Each row is a point. Each copy is the shape, with its points in the same order, turned, moved and blurred by noise. Some copies are also mirrored. Which?
In the rows, 128 means zero.

Shape, 8 rows:
[[135 131 173]
 [ 62 105 112]
 [111 150 168]
 [124 178 180]
 [202  76  99]
 [163 127 144]
 [ 70 149 197]
 [140 167  62]]
Copy 1 (8 x 3):
[[154 154 161]
 [ 67 107 147]
 [120 167 153]
 [141 196 154]
 [197  70  83]
 [169 129 119]
 [ 94 173 188]
 [100 153  48]]
Copy 1 is: only turned
Copy 2, 8 rows:
[[104 126 144]
 [186  71 137]
 [133 135 174]
 [130 173 155]
 [105 122  24]
 [105 146 103]
 [131 118 209]
 [203 166  77]]
Copy 2 is: mirrored
Copy 3 (8 x 3):
[[159 115 173]
 [ 77 150 184]
 [126 101 163]
 [136  76 131]
 [204 211 169]
 [177 150 153]
 [100  67 179]
 [131 184  91]]
Copy 3 is: mirrored

Shape:
[[173 113  72 205]
 [ 59 102 179 143]
 [110 146 145 131]
 [217 116 141 135]
 [160 120 139 139]
 [117  64 185 107]
 [150 178 122 192]
 [ 52 181 141  94]
 [115 124 111  76]]
Copy 1:
[[195 105  73 182]
 [ 30  90 123 168]
 [ 93 134 134 145]
 [183  95 168 133]
 [136 105 139 143]
 [ 72  51 156 119]
 [157 154 118 200]
 [ 35 187 125 130]
 [ 95 133 115  85]]
Copy 1 is: only turned
Copy 2, 9 rows:
[[160 101  40 187]
 [144 120 202 173]
 [156 148 143 145]
 [ 98 123  57 118]
 [127 132 108 128]
 [ 96 105 181 133]
 [161 176  76 187]
 [207 191 201 130]
 [168 125 151  86]]
Copy 2 is: mirrored
Copy 3:
[[216  99 133 177]
 [ 60 130 191 110]
 [107 163 140 129]
 [131 117  79 216]
 [125 123 109 170]
 [ 47  92 139 145]
 [171 181 147 182]
 [ 85 202 146  72]
 [105 137  88 101]]
Copy 3 is: mirrored

Shape (11 x 8):
[[122 178 125  97 121 129 142 125]
 [134 132 117 138 129 105 126 175]
 [168 126 111 151 138 108 136 109]
 [134 107 148 127 112 155 118 145]
 [128 113 140 120 105 113 110 112]
 [123 131 140 152 149 115 130 113]
 [114 169 118 131 130 117 103 131]
 [129 127 109 155 116 134 128 126]
 [249 106 106 157 189 128 101 136]
 [123 132 158 154 117 110 132 125]
 [120  98 126 145 153 111 130 125]]
Copy 1, 11 rows:
[[119 163 125  92 156 143 145 102]
 [144 102  91 105 154 124 125 143]
 [158 125  91 152 143 120 132  93]
 [158 130 146 132 135 133 114 150]
 [147 118 143 123 109 119 118 109]
 [128 109 113 151 143 149 125 104]
 [117 138 103  98 140 142 103 104]
 [134 139  93 138 123 135 124 130]
 [223 118  68 184 200  98  80  92]
 [139 101 118 130 124 162 130 112]
 [120  96 113 156 141 121 121 123]]
Copy 1 is: mirrored
Copy 2:
[[117 188 129 115 137 123 124 139]
 [121 131 117 148 105 116 123 185]
 [128 138 112 147  83  96 158 129]
 [121 106 145 131 110 154 126 134]
 [121 115 140 131 110 111 103 116]
 [112 130 131 163 129 101 152 129]
 [ 97 164 112 152 130 116 111 139]
 [139 138 116 162 111 131 129 132]
 [ 74 115  83 137  13 119 204 143]
 [120 132 158 164 118 104 130 135]
 [121  99 114 152 130 100 149 137]]
Copy 2 is: mirrored

Shape, 17 rows:
[[ 72 189  93 113  93 128 127 136  67 184 213]
 [187 144 173 159 100 173 109 197 177 126 144]
 [122 111 146 173 102 134 122 170  43 183  69]
 [129 249 156  82 176 155 139 178  85 104 106]
 [163 145 133  77 102 118 136 133 121 179 148]
 [196  99 123 131 157 146 138 104 133 114 168]
 [155  98 131 170 111  99  89 123 148 132  93]
 [149  94  99  90  89  44 153 155 214  90 153]
 [158  77 110  77  82 101 130 199  98  68 130]
 [159 155  63 118 103 118 146 113 111 180 198]
 [142 131 120  86  71 109  90 114 157 126 109]
 [198  95 174 154 137 191 120  84  48 112 107]
 [ 88 144 137  73 151 210 130 103  98 158 118]
 [119 120 125 126 130 141  67 158 151 157 120]
 [165 120 127  46  64 168 153 172 138 138 186]
 [124 163 187 128 124 127 106 129 124 175 141]
 [127  99 139 187 110 154 177 107 153 131  70]]
Copy 1, 17 rows:
[[ 40 183 111 141  87 162 169  83 108 183 188]
 [164 155 163 131  90 196 155 232 137 111 142]
 [133  93 145 189  46 142 139 133  60 187  94]
 [122 206 147 116 172 172 182 117  49 122  71]
 [132 143 119  71  91 129 161 123 134 169 146]
 [159  87 136 127 138 139 135 134 147  98 179]
 [144 117 144 159  87 116  85 175 160 132 113]
 [ 89 131 122  87  91  57 156 197 213  71 143]
 [ 96 109 103  86  52 112 123 170  97  62 109]
 [106 151  69 131 100 128 167 110 151 156 204]
 [122 162 125 101  71 124 103 141 181 125 110]
 [217  77 161 157  98 175 109  86  86 102 139]
 [103 106 139 106 135 212 157  64 122 163  88]
 [107 124 135 130 111 166  96 175 143 164 110]
 [111 138 107  42  56 174 189 150 144 107 162]
 [130 161 194 123 114 149 141 135 121 183 134]
 [155  80 166 193  90 132 171 132 182 120  82]]
Copy 1 is: only turned
Copy 2 (17 x 11):
[[124 165 102  90  80 125 112 144 110 198 228]
 [211 126 166 161 116 193 112 192 163  92 125]
 [170 120  83 165 116 165  92 156  24 163 108]
 [137 248 124  95 185 137  86 178 133 141 108]
 [177 108 116  73 103 137 109 150 155 167 117]
 [202  83 120 121 173 138 146 109 163 105 142]
 [190  90 113 197 105 121  90 111 114 104 100]
 [150  71 110 139  76  55 155 175 203  80 106]
 [150 103  89  68  88 119 141 164 108  47 100]
 [190 120  76 106 106 106 136 131 166 181 193]
 [153 126 120 134  58 118  96 110 177 125  95]
 [204 121 131 120 169 197 132  46  70 120 107]
 [ 89 146 114 100 162 202 105  91 143 182 132]
 [129 104  96 157 111 155  60 142 155 124 126]
 [158 106 125  47  79 181 151 176 185 135 135]
 [155 135 167 136 113 144  79 141 124 173 140]
 [151 103 109 217 137 160 171 111 119 139  85]]
Copy 2 is: only turned
